Every row gives one point. The points of each table are mixes of a few directions, plus a little noise. Count the directions of each table, and those that both share. Where both have some left over, give the other angles between the two spaces (their principal angles), to ten degrees, smallest first.

First (5 x 2):
[[-0.11  0.42]
 [ 0.15 -0.57]
 [ 0.05 -0.17]
 [-0.14  0.54]
 [ 0.05 -0.24]]
Second:
[[ 0.43  0.02]
 [ 0.34  0.03]
 [-0.24 -0.03]
 [-0.04  0.01]
 [-0.79 -0.06]
 [ 0.51  0.03]
 [-0.24 -0.02]]
Directions: first 1, second 1, shared 0; angles 80

First, 6 rows:
[[-0.80 -0.12  0.11 -0.13  0.31 -0.03]
 [-0.20 -0.41  0.24  0.35 -0.41  0.15]
 [ 0.20 -0.06 -0.14 -0.10  0.26 -0.12]
 [ 0.87  0.27 -0.37  0.09 -0.10  0.06]
 [-0.36  0.02 -0.21  0.22 -0.01  0.24]
 [ 0.27  0.32  0.39 -0.43 -0.07 -0.30]]
Second:
[[-0.15  0.23 -0.53  0.15  0.18 -0.13]
 [-0.22  0.37 -0.84  0.23  0.28 -0.20]
 [-0.10  0.16 -0.39  0.11  0.13 -0.08]
 [ 0.12 -0.20  0.45 -0.12 -0.15  0.11]
 [ 0.17 -0.27  0.62 -0.19 -0.22  0.15]
 [ 0.19 -0.31  0.70 -0.19 -0.25  0.17]]
Directions: first 4, second 1, shared 0; angles 30

First, 10 rows:
[[-0.01 -0.46  0.18 -0.25 -0.48 -0.19  0.11 -0.57  0.35 -0.22 -0.04]
 [-0.12 -0.03 -0.02 -0.03  0.12  0.09 -0.25  0.39 -0.24 -0.23  0.22]
 [-0.18 -0.47  0.13 -0.21 -0.37 -0.01 -0.21 -0.20  0.06 -0.43  0.17]
 [-0.01 -0.06 -0.14  0.92  0.02 -0.64 -0.06  0.60 -0.15  0.09  0.46]
 [ 0.00  0.28 -0.02 -0.54  0.52  0.52 -0.20  0.51 -0.31 -0.28  0.05]
 [ 0.03 -0.27  0.18 -0.54 -0.06  0.04 -0.01 -0.02  0.13 -0.46  0.13]
 [-0.07  0.20 -0.18  0.59 -0.14 -0.04  0.02 -0.28 -0.06  0.55 -0.22]
 [ 0.26  0.42  0.03 -0.57  0.42  0.40  0.28  0.00  0.06  0.12 -0.33]
 [-0.12  0.26 -0.10 -0.05  0.01  0.47 -0.10 -0.32 -0.16  0.32 -0.35]
 [ 0.24  0.15 -0.09  0.70 -0.09 -0.58  0.42 -0.12  0.22  0.56 -0.10]]
Second (8 x 11):
[[-0.30  0.55 -0.14 -0.77  0.45  1.39 -0.54  0.01 -0.60  0.03 -0.42]
 [ 0.22 -0.38  0.10  0.53 -0.30 -0.94  0.38  0.00  0.42 -0.03  0.30]
 [-0.09  0.18 -0.05 -0.26  0.16  0.47 -0.21  0.01 -0.21  0.03 -0.15]
 [ 0.11 -0.19  0.03  0.28 -0.17 -0.49  0.18 -0.03  0.23 -0.02  0.15]
 [ 0.06 -0.11  0.04  0.16 -0.08 -0.27  0.09  0.00  0.11  0.01  0.09]
 [ 0.12 -0.26  0.07  0.38 -0.19 -0.62  0.25  0.00  0.28 -0.01  0.20]
 [-0.01  0.03  0.01 -0.02  0.02  0.05 -0.02  0.00 -0.03 -0.02 -0.01]
 [-0.11  0.20 -0.04 -0.26  0.15  0.42 -0.17  0.00 -0.20  0.04 -0.14]]
Directions: first 4, second 1, shared 1

First (11 x 18):
[[-0.13  0.35  0.11 -0.03  0.37  0.00 -0.32  0.04  0.33  0.21  0.08  0.23
  -0.11 -0.40  0.04  0.46 -0.18 -0.22]
 [-0.21  0.43  0.10 -0.26 -0.49 -0.30  0.37 -0.27  0.20  0.13  0.18 -0.18
  -0.07 -0.27  0.01 -0.08  0.16  0.10]
 [-0.26  0.11  0.26  0.35  1.30  0.52 -0.45  0.02  0.20 -0.15  0.28  0.11
   0.66 -0.60  0.02  0.34  0.02  0.10]
 [ 0.48 -0.45 -0.10 -0.48  0.00  0.31 -0.11  0.22 -0.41  0.11 -0.14  0.20
  -0.44  0.01  0.16 -0.17 -0.26  0.14]
 [-0.29  0.47  0.03  0.24 -0.18 -0.39 -0.07 -0.06  0.42  0.10 -0.02  0.03
  -0.03  0.00 -0.10  0.35  0.01 -0.33]
 [ 0.07 -0.35  0.01  0.06 -0.18  0.00  0.35 -0.05 -0.56 -0.24 -0.12 -0.18
   0.19  0.05  0.11 -0.65  0.30  0.24]
 [-0.22  0.14  0.07 -0.11 -0.54 -0.11  0.68 -0.42  0.00 -0.16  0.29 -0.53
   0.35  0.00 -0.09 -0.42  0.42  0.43]
 [ 0.57 -0.38 -0.36 -0.57 -0.28  0.45 -0.34  0.26  0.35  0.29  0.02  0.13
  -0.75  0.82 -0.29  0.60 -0.66  0.00]
 [-0.06 -0.10 -0.07  0.53  0.07 -0.19 -0.16  0.15 -0.03 -0.15 -0.25  0.05
   0.17  0.38 -0.08  0.02  0.06 -0.30]
 [ 0.04 -0.31 -0.15  0.32 -0.29 -0.03  0.13  0.01 -0.05 -0.23 -0.10 -0.24
   0.18  0.74 -0.22 -0.13  0.11  0.02]
 [ 0.02  0.08  0.15 -0.06  0.19 -0.27 -0.08  0.14 -0.47  0.07 -0.25  0.35
  -0.17 -0.71  0.43 -0.31  0.04 -0.17]]
Second:
[[ 0.13  0.22  0.08 -0.06  0.54  0.13  0.40  0.52 -0.62  0.17 -0.10  0.41
  -0.05 -0.21  0.62 -0.44 -0.32  0.18]
 [-0.13 -0.29 -0.07  0.21 -0.58 -0.14 -0.24 -0.66  0.78 -0.17 -0.15 -0.25
  -0.04  0.16 -0.93  0.72  0.45  0.00]
 [ 0.03 -0.20  0.01 -0.16 -0.17 -0.09 -0.60 -0.16  0.05 -0.12  0.25 -0.29
   0.06 -0.10  0.01 -0.11  0.13 -0.37]
 [ 0.13  0.12  0.07  0.04  0.60  0.15  0.55  0.46 -0.66  0.16 -0.41  0.63
  -0.15 -0.36  0.47 -0.26 -0.22  0.35]
 [-0.01 -0.19  0.02  0.03 -0.08 -0.03 -0.18 -0.18  0.09 -0.06 -0.12  0.02
  -0.06 -0.14 -0.22  0.14  0.15 -0.01]
 [ 0.02  0.23  0.01 -0.01  0.25  0.08  0.37  0.32 -0.26  0.11 -0.03  0.21
   0.00  0.03  0.31 -0.17 -0.21  0.16]
 [ 0.04  0.40  0.02  0.07  0.49  0.17  0.83  0.55 -0.45  0.22 -0.21  0.51
  -0.08  0.02  0.46 -0.24 -0.37  0.44]
 [-0.13  0.05 -0.09 -0.06 -0.56 -0.15 -0.44 -0.30  0.60 -0.11  0.57 -0.69
   0.24  0.50 -0.27  0.14  0.07 -0.37]
 [-0.09 -0.26 -0.05  0.10 -0.45 -0.12 -0.40 -0.50  0.55 -0.16  0.00 -0.30
   0.01  0.09 -0.59  0.41  0.33 -0.15]
 [ 0.02 -0.01 -0.02 -0.12 -0.04 -0.04 -0.28  0.00 -0.03 -0.04  0.25 -0.22
   0.10  0.02  0.15 -0.17 -0.02 -0.22]]
Directions: first 5, second 3, shared 1; angles 80, 90

First (10 x 32):
[[-0.41  0.15  0.14  0.03 -0.21 -0.30  0.17  0.01 -0.48  0.24  0.26 -0.07
  -0.40  0.08  0.36 -0.09 -0.30  0.62  0.51 -0.55  0.13 -0.07  0.05  0.47
   0.58  0.23  0.10 -0.20  0.20 -0.37 -0.50 -0.08]
 [ 0.34 -0.13 -0.12 -0.03  0.17  0.25 -0.14  0.00  0.40 -0.20 -0.22  0.06
   0.33 -0.06 -0.30  0.07  0.25 -0.52 -0.43  0.46 -0.11  0.06 -0.04 -0.39
  -0.49 -0.20 -0.09  0.17 -0.17  0.31  0.42  0.07]
 [ 0.54 -0.20 -0.19 -0.04  0.28  0.40 -0.23 -0.01  0.63 -0.33 -0.35  0.10
   0.53 -0.10 -0.48  0.10  0.40 -0.84 -0.68  0.74 -0.17  0.09 -0.07 -0.63
  -0.77 -0.31 -0.14  0.27 -0.27  0.50  0.66  0.11]
 [ 0.17 -0.06 -0.06 -0.01  0.09  0.12 -0.06  0.00  0.19 -0.10 -0.11  0.03
   0.17 -0.03 -0.15  0.03  0.12 -0.26 -0.20  0.23 -0.05  0.03 -0.02 -0.20
  -0.24 -0.09 -0.04  0.08 -0.08  0.15  0.21  0.03]
 [-0.22  0.09  0.08  0.02 -0.12 -0.17  0.09  0.00 -0.26  0.13  0.15 -0.04
  -0.22  0.04  0.19 -0.05 -0.17  0.35  0.28 -0.31  0.08 -0.04  0.03  0.26
   0.32  0.13  0.06 -0.11  0.11 -0.20 -0.28 -0.04]
 [ 0.68 -0.26 -0.24 -0.06  0.36  0.51 -0.28 -0.01  0.80 -0.40 -0.44  0.13
   0.67 -0.13 -0.60  0.14  0.50 -1.06 -0.85  0.93 -0.23  0.11 -0.09 -0.79
  -0.98 -0.39 -0.18  0.34 -0.34  0.62  0.83  0.14]
 [-0.09  0.03  0.03  0.00 -0.04 -0.07  0.03  0.00 -0.10  0.05  0.06 -0.02
  -0.09  0.02  0.08 -0.02 -0.06  0.13  0.11 -0.12  0.03 -0.02  0.01  0.10
   0.12  0.05  0.03 -0.04  0.04 -0.08 -0.11 -0.02]
 [-0.39  0.15  0.14  0.03 -0.20 -0.29  0.16  0.01 -0.45  0.23  0.25 -0.07
  -0.38  0.07  0.34 -0.08 -0.29  0.60  0.48 -0.53  0.13 -0.07  0.05  0.45
   0.56  0.22  0.10 -0.19  0.19 -0.35 -0.47 -0.08]
 [-0.13  0.05  0.04  0.01 -0.07 -0.09  0.05  0.00 -0.15  0.08  0.08 -0.03
  -0.13  0.03  0.11 -0.03 -0.09  0.20  0.17 -0.18  0.04 -0.02  0.02  0.15
   0.18  0.08  0.03 -0.06  0.06 -0.12 -0.15 -0.03]
 [-0.50  0.19  0.18  0.04 -0.26 -0.37  0.21  0.01 -0.59  0.30  0.32 -0.09
  -0.49  0.09  0.44 -0.10 -0.37  0.77  0.62 -0.68  0.16 -0.09  0.06  0.58
   0.71  0.29  0.13 -0.25  0.25 -0.46 -0.61 -0.11]]
Second:
[[ 0.19  0.00  0.12 -0.04 -0.20  0.40  0.07  0.20  0.16 -0.10 -0.43 -0.44
   0.40  0.39  0.32  0.38  0.11 -0.33  0.52  0.20 -0.49  0.26  0.01 -0.32
  -0.47 -0.40  0.53  0.05 -0.10 -0.19  0.16  0.42]
 [-0.68 -0.64  0.12  0.79  0.45 -0.67 -0.61 -0.52  0.33  0.05 -0.25 -0.24
  -0.19  0.58 -0.53  0.42  0.30 -0.25  0.14 -0.23  0.77  0.03  0.42 -0.34
   0.57  0.91 -0.46  0.03  0.10 -0.16  0.60  0.22]
 [ 0.10 -0.03  0.07  0.01 -0.13  0.20  0.03  0.10  0.12 -0.04 -0.27 -0.28
   0.25  0.28  0.18  0.25  0.07 -0.23  0.33  0.12 -0.28  0.17  0.02 -0.24
  -0.26 -0.25  0.32  0.03 -0.07 -0.13  0.13  0.27]
 [ 0.18  0.23 -0.09 -0.26 -0.09  0.08  0.19  0.11 -0.18  0.01  0.26  0.25
  -0.08 -0.39  0.05 -0.30 -0.16  0.25 -0.24  0.00 -0.10 -0.11 -0.14  0.25
  -0.04 -0.20 -0.05 -0.02  0.01  0.13 -0.28 -0.24]
 [ 0.08  0.12 -0.08 -0.15 -0.04  0.05  0.09  0.07 -0.09  0.00  0.15  0.14
  -0.04 -0.21  0.04 -0.17 -0.08  0.14 -0.14  0.00 -0.05 -0.07 -0.07  0.15
   0.00 -0.07 -0.04 -0.02  0.00  0.05 -0.16 -0.15]
 [ 0.65  0.55 -0.07 -0.68 -0.45  0.68  0.53  0.48 -0.21 -0.04  0.05  0.05
   0.29 -0.37  0.55 -0.25 -0.21  0.11  0.04  0.26 -0.82  0.06 -0.35  0.17
  -0.60 -0.91  0.57  0.01 -0.12  0.06 -0.45 -0.06]
 [-0.38 -0.18 -0.07  0.28  0.34 -0.54 -0.26 -0.34 -0.08  0.11  0.33  0.36
  -0.44 -0.22 -0.46 -0.26 -0.03  0.26 -0.45 -0.24  0.68 -0.23  0.12  0.21
   0.59  0.64 -0.64 -0.03  0.15  0.12  0.03 -0.35]
 [-0.41 -0.14 -0.14  0.19  0.38 -0.62 -0.27 -0.37 -0.14  0.13  0.54  0.52
  -0.54 -0.41 -0.52 -0.41 -0.09  0.41 -0.64 -0.29  0.77 -0.33  0.08  0.35
   0.71  0.72 -0.79 -0.04  0.17  0.21 -0.08 -0.52]
 [ 0.17  0.02  0.10 -0.05 -0.18  0.31  0.09  0.19  0.11 -0.05 -0.28 -0.32
   0.28  0.26  0.25  0.23  0.07 -0.24  0.36  0.14 -0.39  0.17 -0.01 -0.22
  -0.34 -0.33  0.39  0.01 -0.08 -0.13  0.07  0.30]
 [-0.23 -0.15 -0.05  0.20  0.21 -0.33 -0.16 -0.21 -0.02  0.04  0.13  0.15
  -0.23 -0.06 -0.25 -0.09  0.02  0.10 -0.22 -0.15  0.39 -0.10  0.08  0.08
   0.31  0.40 -0.35 -0.01  0.06  0.05  0.06 -0.15]
 [ 0.31  0.19  0.04 -0.25 -0.27  0.43  0.23  0.26  0.02 -0.07 -0.23 -0.23
   0.33  0.12  0.36  0.13  0.00 -0.15  0.28  0.22 -0.55  0.16 -0.13 -0.14
  -0.46 -0.53  0.51  0.03 -0.09 -0.09 -0.07  0.22]]
Directions: first 1, second 2, shared 0; angles 70
